Rows are points. Before rounding, the points of a table are all equally far from one centre. They may lie mostly on one side of it. Where is the centre, to within rounding?

Points, 7 rows:
[[-0.39 -2.95 -0.32]
 [ 1.70 -1.24  4.02]
 [ 1.62  0.98 -0.53]
 [ 1.32  0.28 -1.06]
 [ 2.49 -2.13  1.33]
 [-1.25 -1.18 -1.26]
 [-1.56  1.91  0.07]]
Centre: [-0.18 -0.47  1.61]

Points (15 x 11):
[[ 0.78 -0.28  2.83 -2.32 -0.45 -2.94 -0.84  1.60 -1.05 -0.70  0.73]
 [-0.61  1.89  1.83 -1.13  2.01 -2.61 -2.71  2.34  0.84 -1.06  0.14]
 [-1.12  1.53  2.97 -1.85  0.52 -0.41 -1.71  2.24  0.74 -0.85 -2.17]
 [-1.54  2.48  2.78 -2.67  1.13  0.37 -1.49  0.62 -0.67  0.92 -0.16]
 [-0.97  0.08  2.62 -3.02  0.00  0.39 -3.52  1.84  0.62  0.88  0.24]
 [-2.11  0.60  1.90 -1.95  1.11 -0.39 -0.38  0.68 -1.81 -1.08  1.42]
 [ 0.17  0.80  2.39 -4.48 -0.21 -0.79 -1.27  0.05 -0.48  0.32 -0.84]
 [-1.01  1.42  2.74 -1.71  0.74 -0.74 -2.21  2.09 -1.67 -0.08 -0.26]
 [-0.66 -0.29  1.26 -1.12  0.57 -3.85 -1.43  2.44 -0.63  1.02  0.54]
 [-2.36  1.72  1.73 -2.80  1.86 -1.30 -3.01  1.22  1.71 -0.40 -0.83]
 [ 0.74 -0.50  4.03 -1.73  1.88 -0.36 -0.39  0.99  2.04  0.25  0.18]
 [-0.84  1.29  3.72 -1.00  0.09 -0.29 -1.82  1.62 -1.69 -0.02  1.01]
 [-0.24  0.62  3.86 -1.40  1.11 -1.33 -2.06  2.40 -0.54  0.71  0.54]
 [-0.94  1.26  1.23 -3.33  0.13 -2.51  0.02  1.01 -1.19  0.02  1.58]
 [-0.20  1.93  2.33 -2.96 -0.04 -0.89 -1.07  1.51  2.96 -1.92 -0.73]]
Centre: [-0.74  0.50  1.42 -0.76 -0.32 -1.27 -1.33 -0.32  1.18  0.13  0.25]
